Each point is reached from the start by the listed moves, each made 0, 1 or 2 times, or once backwards (-1), plus a little noise. Say if it took an odd or an even number of moves. Then give how often each move was made.
In the rows, 100 means zero.

Moves:
(1): 102	75	93	125
(2): 132	76	102	63
(3): 116	110	143	115
Start: 94	132	81	103
Points:
107	117	117	153 -> even (1, 0, 1)
162	32	66	79 -> even (2, 2, 0)
44	167	45	104 -> odd (-1, -1, -1)

Moves:
(1): 109	70	79	87	97	98	113	104	100	83	90
(2): 92	80	110	107	91	113	100	83	80	91	112
(3): 100	92	109	79	98	85	82	97	96	102	119
(4): 95	88	107	108	97	118	102	117	84	107	96
(5): 83	92	72	104	99	94	86	90	95	99	111
(6): 92	112	90	88	79	112	101	99	100	97	112
(7): 110	114	101	89	115	115	89	104	106	92	109
(8): 87	96	105	112	107	89	124	92	100	93	128
(9): 99	100	108	116	88	107	90	103	109	85	85
(10): 116	118	96	106	100	90	106	118	90	99	103
(11): 110	77	95	123	76	116	95	104	106	98	118
Start: 92	99	109	107	103	99	102	101	95	99	105
Points:
132	122	53	5	103	88	19	146	117	34	78 -> even (2, -1, 2, 0, 1, 1, 2, -1, 2, 1, -1)
83	104	26	100	44	118	76	75	54	24	167 -> even (1, 2, 0, -1, 2, 2, 1, 0, 1, 2, 0)
152	6	112	146	83	146	104	101	167	8	112 -> odd (2, 0, 0, -1, -1, -1, 2, 1, 2, -1, 2)
132	52	74	104	69	119	100	114	60	91	117 -> even (1, 1, 0, 0, 0, 0, 0, -1, -1, 1, 1)
61	100	113	103	37	124	90	145	84	112	103 -> even (0, -1, 1, 2, 0, 2, -1, 0, 1, 0, 0)

Moves:
(1): 104	91	96	90	108	99	96	97	95	101	99	106	96	115	99	98	108	107	99	105
(2): 96	115	77	93	104	99	115	105	103	107	96	103	105	86	86	88	97	93	106	96
(3): 97	106	99	96	96	92	90	115	97	120	95	93	108	110	110	89	114	94	98	98
(4): 88	101	99	102	92	97	95	97	111	98	110	100	95	100	107	88	103	83	101	89
(5): 91	96	99	113	95	112	88	90	93	107	105	98	101	99	92	89	100	106	100	96
(6): 106	100	84	101	104	96	101	110	100	102	109	99	96	123	93	104	100	92	103	99
(7): 102	97	100	89	113	110	90	102	104	103	115	104	115	90	121	113	92	96	95	96
(8): 110	90	106	95	117	95	86	100	99	102	99	88	86	108	97	92	98	95	100	95
(9): 113	88	92	109	92	105	95	96	97	85	109	100	100	103	108	97	109	113	103	98
(10): 110	96	106	93	107	82	95	101	104	111	113	98	89	94	108	111	100	100	106	107
(11): 100	98	106	93	102	100	96	91	93	99	105	95	104	101	99	110	102	101	102	97
(12): 91	98	92	101	83	112	100	104	107	97	91	114	104	100	91	107	92	97	110	97
(13): 99	91	103	106	113	97	103	97	100	94	96	104	101	91	95	98	103	106	96	88
(14): 92	104	109	94	102	101	104	103	103	102	93	102	102	103	99	105	99	104	103	95
(15): 99	96	95	97	103	99	93	93	111	103	101	95	97	108	94	113	98	110	93	103
(16): 109	110	101	92	107	105	95	90	106	103	97	106	95	109	104	105	104	99	95	105
(17): 104	102	102	98	97	102	106	106	106	110	98	94	95	108	105	101	101	97	89	98
(18): 109	100	107	82	83	88	94	106	108	104	116	105	104	106	107	100	110	106	97	112
(19): 92	111	93	102	101	98	104	107	102	107	107	103	92	91	94	102	117	100	97	107
(20): 99	95	94	114	108	93	117	96	111	94	104	94	117	100	91	105	115	98	114	107
Start: 116	97	95	98	83	109	106	105	106	113	99	94	101	116	89	97	100	95	106	98
Points:
135	80	103	23	81	71	81	165	118	146	117	139	106	95	92	113	46	87	142	95 -> even (0, 1, 0, -1, 0, 1, 1, 1, -1, 2, -1, 2, 1, 1, -1, -1, -1, 2, -1, -1)
83	99	42	88	171	106	72	102	110	183	86	62	131	140	58	52	132	110	117	78 -> odd (2, 2, 2, 0, 2, 0, 1, 1, 0, 0, -1, -1, 0, 2, 2, 0, -1, -1, 0, 1)
160	135	37	87	53	59	179	105	184	117	160	83	92	138	62	134	191	125	85	186 -> even (0, 1, -1, 0, -1, 0, -1, -1, 1, 0, 0, -1, -1, -1, 2, 1, 2, 2, 2, 2)
140	17	103	129	168	90	85	115	92	81	96	29	157	166	104	103	137	79	130	39 -> odd (0, -1, 2, 0, -1, 1, 1, 2, 1, -1, 2, 0, 2, 0, 0, -1, 0, -1, -1, 2)
111	125	124	40	84	46	60	175	129	195	147	86	62	139	180	102	124	12	83	86 -> odd (0, -1, 2, 2, -1, 1, 1, 0, -1, 2, 0, 0, 0, 0, -1, 0, 1, 0, 1, -1)
88	40	99	133	101	125	80	93	112	92	65	83	123	106	51	146	121	148	134	87 -> even (0, -1, 1, -1, 0, -1, 0, 1, 1, 0, 1, 2, 1, 1, 2, -1, -1, -1, 1, 1)

Moves:
(1): 110	102	103	107	99	106	105	102	99	101	107	99	91	99	99	98	101	103	103	107	99	101	96	100	103	101
(2): 101	95	94	102	102	110	92	104	90	95	103	95	107	95	104	93	113	111	106	108	101	98	97	90	96	105
(3): 101	91	101	104	103	107	97	99	100	99	100	93	90	105	101	99	105	97	99	106	104	114	107	102	93	104
(4): 100	100	99	97	97	105	103	103	102	96	100	107	93	102	104	96	104	95	101	96	98	93	103	101	100	107
(5): 109	95	105	100	102	105	103	94	100	90	89	109	98	103	114	96	99	101	107	95	93	92	104	99	98	102
(6): 97	102	102	100	95	104	103	109	106	100	95	100	98	102	99	103	108	102	101	106	103	96	98	100	101	97
(7): 102	98	96	99	100	99	102	97	101	104	108	101	95	101	97	103	101	102	96	108	98	101	102	102	93	97
(8): 109	112	98	97	86	95	88	107	102	92	101	98	104	92	96	106	99	105	89	95	105	87	111	95	100	92
(9): 102	113	99	93	92	94	97	101	99	86	102	102	101	95	100	101	105	96	97	101	103	99	93	98	105	100
(10): 100	97	102	95	94	94	101	98	105	98	93	105	98	91	93	90	108	105	103	94	103	100	106	105	101	96
(11): 100	100	92	95	111	109	93	95	108	99	107	104	110	92	103	105	97	97	104	110	108	105	101	95	105	112
(12): 109	102	95	119	97	95	100	93	89	99	103	112	95	104	109	95	101	98	100	104	106	101	109	98	100	110
(13): 101	90	102	95	103	110	101	98	102	104	98	96	99	102	104	104	100	102	105	99	105	93	104	91	113	99
(14): 89	95	105	98	106	105	105	97	106	99	107	101	93	102	85	97	104	108	92	92	97	106	114	97	97	103
(15): 94	94	110	101	102	105	105	103	100	102	106	99	102	103	102	99	98	98	117	99	102	96	100	103	99	103
(16): 102	95	100	102	101	93	99	104	103	103	109	99	105	102	93	107	103	97	92	101	103	100	96	108	99	98
(17): 102	104	106	93	98	99	94	97	103	104	91	100	99	106	104	97	97	107	93	100	93	106	106	103	101	99
(18): 102	109	97	90	101	100	94	98	102	97	94	111	95	104	106	96	100	103	93	100	106	97	96	104	94	103
(19): 106	100	102	98	100	94	104	106	100	101	103	95	99	105	101	99	98	104	100	105	95	101	94	103	94	103
(20): 97	119	102	100	92	95	105	96	90	95	90	95	101	96	96	102	94	103	98	95	90	95	100	104	95	101
(21): 99	108	109	106	101	102	103	101	107	99	102	87	99	98	103	96	104	101	99	102	97	97	95	99	100	100
(22): 101	93	104	99	102	94	101	100	100	108	101	101	102	91	104	106	106	94	105	98	109	104	95	98	87	101
(23): 91	94	100	108	99	98	96	98	98	103	102	100	96	97	93	101	99	101	105	99	97	104	99	100	100	103
(24): 93	113	109	94	123	104	110	106	99	93	102	99	91	96	108	102	99	98	106	102	97	92	102	96	107	107
Start: 101	101	95	95	105	106	100	94	97	97	92	95	106	94	101	90	101	99	108	100	93	99	105	95	100	99
Points:
83	104	80	80	174	174	92	67	101	89	91	121	59	139	160	67	97	96	108	130	115	124	151	67	127	195 -> odd (-1, 0, 2, 2, -1, 0, -1, -1, 0, -1, 2, 2, 2, 1, 0, -1, 1, 2, 1, 0, 0, -1, 0, 1)
90	114	142	77	93	86	132	123	94	69	55	48	62	69	64	119	99	119	133	69	71	63	144	95	107	75 -> odd (0, -1, 2, -1, 1, 1, 0, 2, 0, 2, -1, -1, 2, 0, 0, 0, -1, -1, 2, 2, -1, 0, 2, 2)
112	76	86	128	130	116	93	48	65	91	68	89	118	60	161	93	106	81	161	116	82	112	96	73	69	165 -> odd (-1, 1, 1, 1, 2, -1, 0, -1, 0, 0, 2, 1, 1, -1, -1, 0, 0, -1, 1, 2, 1, 2, 2, 0)
106	93	118	136	139	155	91	56	45	57	84	110	64	62	144	68	127	127	164	91	104	100	167	47	58	183 -> even (1, 2, 2, 0, 2, -1, -1, 1, 0, 0, 1, 2, 1, 2, 1, -1, 0, 1, 0, 2, 0, 2, 2, 1)
94	60	111	107	106	114	126	114	120	140	139	81	42	125	76	111	118	90	94	119	101	122	111	97	77	96 -> even (1, -1, 1, 1, -1, 1, 2, 0, 0, -1, -1, 0, 1, 1, 0, 0, 0, 0, 1, -1, 0, 1, 1, 0)
112	88	105	104	100	112	112	121	79	114	86	90	115	121	120	116	106	121	132	120	98	37	57	104	86	86 -> even (0, 1, -1, -1, 1, 2, 1, 0, -1, -1, -1, 0, 2, -1, 1, 2, -1, 2, 1, 1, 0, 0, 1, 0)
110	122	137	113	89	66	117	124	124	131	118	42	95	81	74	127	106	119	83	106	95	66	129	103	103	85 -> odd (0, -1, 0, 0, -1, 1, 1, 2, -1, 1, 0, 1, 2, 0, 0, 2, 1, -1, 2, 1, 2, 1, 1, 1)

Moves:
(1): 106	97	96	104	96	98	100	104	93	91	100	102	90	94	99	102	92	87	105	99	106	96	97	105	89	91	98
(2): 107	95	98	100	94	99	101	100	94	105	90	98	101	106	103	101	104	94	100	103	111	96	106	96	90	105	104
(3): 104	99	98	101	90	92	100	97	93	103	103	101	101	98	101	103	92	98	98	101	95	94	91	99	101	96	102
(4): 98	112	106	103	100	96	88	108	99	102	91	108	101	110	91	95	95	98	100	106	91	109	98	97	110	89	103
(5): 101	96	100	97	103	102	108	102	100	95	89	103	99	97	104	100	102	99	101	104	102	111	103	101	104	99	96
(6): 102	105	99	99	102	104	95	102	93	101	103	96	98	101	98	100	103	103	98	107	96	97	95	91	105	95	94
(7): 95	93	103	97	101	96	104	104	91	101	98	96	93	108	99	100	95	109	102	97	105	92	104	93	100	102	106
(8): 88	99	107	106	101	105	106	100	100	99	95	97	100	99	102	99	98	103	97	99	97	97	101	103	97	105	103
(9): 97	102	89	98	103	101	99	96	105	99	103	90	95	99	108	102	97	101	96	101	96	104	95	109	98	99	99
(10): 105	106	97	101	97	95	100	96	106	103	96	101	102	97	97	100	100	102	98	102	106	105	102	94	101	100	99
(11): 96	93	99	107	104	101	99	105	107	98	105	92	102	101	99	99	97	94	96	116	106	98	101	105	111	98	102
(12): 98	98	102	98	99	99	102	100	100	96	99	94	104	97	97	99	100	98	104	101	103	97	99	109	101	100	97
(13): 104	102	103	104	101	106	101	91	98	98	95	98	96	99	113	104	99	103	109	106	98	97	96	102	112	108	106
(14): 97	108	100	98	103	98	100	107	92	104	97	107	103	101	96	108	92	98	100	102	103	96	103	107	103	95	99
(15): 104	92	111	102	97	97	103	98	100	100	104	106	97	119	106	99	104	103	98	110	98	101	81	95	96	96	106
(16): 96	97	96	101	104	101	99	97	96	98	103	103	93	100	100	103	104	98	97	97	100	92	98	99	107	100	99
(17): 99	94	106	103	95	102	96	105	93	106	96	94	92	90	93	97	110	97	88	110	108	104	97	103	98	105	105
(18): 99	91	98	104	94	99	98	97	105	106	102	106	95	95	98	109	100	95	100	96	99	99	98	103	104	93	103
(19): 102	101	96	97	107	94	97	92	104	99	92	90	107	89	99	101	98	102	88	102	107	95	91	102	95	92	109
(20): 101	102	98	101	106	97	93	103	96	97	99	99	99	101	87	104	102	100	105	104	99	94	93	93	99	105	103
(21): 91	104	98	105	103	105	98	104	104	106	99	102	97	101	101	94	94	92	104	99	103	99	95	100	97	102	103
(22): 100	105	105	111	98	101	94	106	88	102	95	99	107	98	111	92	101	103	97	95	91	105	91	111	94	95	92
(23): 101	96	98	102	98	106	88	101	106	97	98	105	103	105	98	93	100	108	95	96	102	97	95	110	97	98	104
(24): 105	99	105	99	108	110	116	96	101	102	95	101	102	102	92	107	105	99	91	92	99	111	94	103	104	100	97
Start: 94	93	97	98	90	98	104	104	94	103	105	86	98	95	103	97	100	89	103	100	82	110	101	105	99	106	105
Points:
31	126	98	111	141	93	101	111	128	89	76	77	98	124	99	97	69	79	126	155	84	101	125	102	173	125	127 -> even (-1, 0, -1, 2, 1, -1, 0, 2, 1, 1, 2, 1, 1, 1, 0, 2, -1, -1, 0, 1, 1, -1, -1, -1)
64	64	124	103	128	103	137	148	68	83	63	59	99	93	48	113	63	94	46	132	93	120	70	166	117	62	120 -> even (1, -1, 1, 1, 2, 0, 2, 2, 1, -1, 2, 1, -1, 2, 0, -1, 1, 0, 1, 1, -1, 0, 1, 2)
97	103	83	149	113	111	78	110	53	73	80	68	82	91	157	115	62	55	103	163	43	98	5	163	136	41	99 -> even (2, 0, 1, 1, 2, 2, -1, 1, 2, -1, 2, 0, 2, 1, 1, 1, -1, 1, 1, 1, 0, 2, 0, 0)

Moves:
(1): 98	105	97	101	94	95	100	95	91	96	103	102	103	99	95	109	101	103	106	102	99	94	96	97	96
(2): 95	105	96	106	107	95	103	93	88	88	101	105	104	106	115	98	102	92	97	111	91	105	103	95	109
(3): 102	94	112	105	101	94	91	102	99	109	109	104	102	99	98	102	104	94	103	108	102	101	97	111	101
(4): 99	106	105	106	103	96	105	104	98	99	98	97	100	91	95	102	103	100	106	102	95	99	103	103	99
(5): 103	103	100	100	103	97	120	111	102	103	99	94	100	109	95	104	94	109	102	97	100	88	98	104	96
(6): 110	99	96	96	91	106	98	105	85	91	109	114	89	99	103	103	108	93	91	106	109	106	107	99	103
(7): 102	101	100	100	102	99	93	101	102	95	100	98	100	107	94	90	97	99	97	98	101	97	97	102	101
(8): 101	96	100	102	95	111	90	98	106	98	95	105	84	92	97	94	98	96	102	102	103	104	97	106	95
(9): 100	100	103	117	96	101	97	108	121	112	104	111	95	87	101	98	112	95	98	95	102	111	102	118	105
(10): 103	91	112	105	102	102	101	98	112	97	114	111	100	98	103	107	106	101	108	100	96	109	100	100	106
(11): 91	101	97	107	102	90	107	103	90	98	94	100	111	91	106	97	92	105	101	100	98	100	104	108	90
(12): 101	111	108	98	96	98	96	104	91	93	93	104	103	103	109	100	114	101	110	94	99	97	97	99	98
(13): 93	101	108	100	95	105	93	98	99	101	93	101	102	95	98	100	101	102	96	101	101	93	103	101	92
(14): 99	100	95	99	111	98	100	92	88	99	104	96	106	105	97	103	95	101	102	107	100	101	104	110	96
(15): 110	95	92	104	102	93	105	97	110	93	97	93	105	103	99	107	101	93	101	102	101	99	90	102	97
(16): 104	97	101	100	101	100	106	97	100	96	90	104	97	102	96	99	106	98	103	97	104	104	93	97	98
(17): 91	97	101	95	101	104	101	99	104	102	100	99	105	91	110	93	99	88	100	89	99	101	102	105	103
(18): 110	98	97	109	98	91	104	99	93	100	101	95	97	111	96	92	107	98	104	98	92	105	106	109	107
(19): 104	101	106	102	105	107	97	102	97	107	97	100	96	102	97	103	87	105	96	101	94	99	108	98	99
(20): 108	111	95	99	99	101	99	98	117	108	100	94	107	96	105	85	94	109	87	103	93	88	96	98	98
(21): 96	110	110	91	100	97	99	86	108	95	79	90	102	103	100	98	85	108	103	102	104	96	86	95	102
(22): 99	88	105	105	105	99	95	95	100	101	100	94	106	92	101	100	98	105	99	96	107	100	96	112	106
(23): 91	96	107	102	105	100	105	85	97	95	105	94	88	96	101	109	96	96	105	98	108	112	100	92	93
(24): 102	105	98	103	90	109	102	106	85	100	97	102	95	99	95	110	97	106	89	104	95	104	94	98	91
Start: 106	97	95	106	98	99	87	86	106	101	111	97	102	101	96	92	102	100	101	111	97	111	87	108	101
Points:
82	99	118	102	115	154	83	98	20	99	111	141	97	127	120	128	106	62	73	127	76	125	113	116	74 -> odd (-1, 2, 1, -1, 1, 0, 0, 0, 0, 0, -1, 1, 2, 2, 0, 1, 2, -1, 2, -1, -1, -1, 0, 2)
79	62	187	164	131	83	35	62	129	75	173	150	63	63	97	108	191	53	188	109	122	186	70	131	133 -> even (0, 1, 2, 2, -1, -1, 2, 1, 1, 2, -1, 2, -1, 0, -1, 1, -1, -1, -1, -1, -1, 1, 2, -1)
91	86	105	164	97	102	42	76	145	118	195	152	69	46	116	45	154	34	93	131	88	170	141	169	126 -> odd (0, 1, 1, 1, -1, 1, 1, 1, 2, 1, 0, -1, 1, 1, -1, -1, 1, 1, -1, 1, -1, -1, 1, -1)
132	105	92	194	74	91	81	78	140	97	131	83	68	74	100	90	132	83	76	120	95	97	50	165	90 -> odd (2, 2, 1, 0, 2, 0, 1, 2, 2, -1, -1, 1, 1, -1, 2, -1, 0, 1, 0, 2, -1, 2, 2, 1)
119	22	87	133	116	77	149	62	130	83	175	110	75	99	110	122	133	29	137	90	131	195	120	171	104 -> even (-1, -1, 0, -1, 1, 2, -1, 0, 1, 2, 1, -1, 0, 2, 2, 0, 2, 2, -1, -1, 0, -1, 2, -1)
66	172	111	53	80	130	78	69	17	54	45	105	127	102	173	55	54	117	59	115	81	90	113	83	66 -> even (-1, 1, -1, -1, 0, 2, 0, 0, -1, 0, 2, 2, 2, 1, -1, -1, 2, 0, 1, 1, 2, -1, 0, 1)
